Rows are points. To make a cloud, some directions were put in groups of two or more. Within a group, all points are equally far from the middle, so they leave a hole (a ring in 2 directions, a hollow ball in 3). The other directions are filled evenly. Then the cloud was stretched, turned, moved and blurred a little. How many holes are there, and how many directions does each take, smallest first?
(in the rows, 128 means zero)

Cloud:
[[126 179]
 [ 97  65]
 [157  58]
 [110 187]
 [ 56 187]
 [100  87]
 [ 58 134]
 [134 177]
 [132 119]
 [106  83]
 [109 187]
 [181  64]
 [127 149]
 [ 75 136]
 [ 79 126]]
Holes: 0

Cloud:
[[172 168  91]
 [ 91 115 175]
 [130  99 110]
 [ 37 120 106]
 [ 35 172  84]
 [132 153 181]
 [ 89  72 136]
 [113 162 187]
 [109  92  52]
 [ 46 151 135]
 [154 166 154]
 [143 115 150]
 [ 72 128 143]
 [154  88 139]
 [156  30 139]
 [ 70 185  80]
 [ 73 111  76]
 [165  52 150]
 [117 114  41]
 [193 143 135]
 [ 73 116 109]
 [151 174 112]]
Holes: 0

Cloud, 21 rows:
[[142 176  90]
 [144 150  74]
 [ 96  46 173]
 [159 158 140]
 [105 102 178]
 [ 91  64 107]
 [172  74 128]
 [212  59 115]
 [204 146 152]
 [120 115 125]
 [195  80  82]
 [127 126 135]
 [118  94 144]
 [ 88 166 190]
 [163 203 120]
 [ 94  40 148]
 [198 128 120]
 [141  47 116]
 [ 66  74 119]
 [106 171 156]
 [ 65  76 133]]
Holes: 0

Cloud (32 x 4):
[[ 67 150 165 138]
 [103 113  73 163]
 [171 119  35 144]
 [131  78  80 118]
 [177 151 122 218]
 [143  81 152  96]
 [145  58 153 186]
 [122 195 152 127]
 [203 160  87 178]
 [115  62 160 174]
 [106  73 150  87]
 [203 117  80 139]
 [144 191 134 130]
 [116  59 124 198]
 [188 131  83 124]
 [128 101 222 133]
 [ 68 100 153 144]
 [ 75  95 171 156]
 [142 155  83 113]
 [ 98 131 135 186]
 [181 170  94 144]
 [109  88 177 182]
 [149  44 123 161]
 [102  91  85 192]
 [192  66 128 202]
 [117 116 182 190]
 [161  72 149 209]
 [ 98 147 206 162]
 [112 104 112 215]
 [139  72 173 178]
 [106  66 110 121]
 [ 99 128 169 182]]
Holes: 1 (3)

Cloud:
[[172 186 138 139]
 [149  87 108  62]
 [150 192 143 127]
 [134 191 129 195]
 [125 197 130 121]
 [ 88 120 136 182]
 [ 62 123 145 131]
 [ 91 195  83 192]
 [ 72 105  99  91]
 [193 137  98 128]
 [146  95 154 172]
 [183  75 160 109]
 [195 111 155  92]
 [ 82 152 145  88]
 [154 108 174  50]
 [ 92 194  79 136]
 [108 194 134 175]
 [ 81  99  96  85]
 [132  46 161  97]
 [144  74 160  42]
 [165 182 112 198]
 [137 166  47 174]
 [200 111 137 124]
 [174 108 142  58]
 [101 131  93  71]
 [133 158  79 214]
 [134 201  65 155]
 [ 80 191  77 164]
 [113 103 164  44]
 [134 174 127  83]]
Holes: 1 (4)
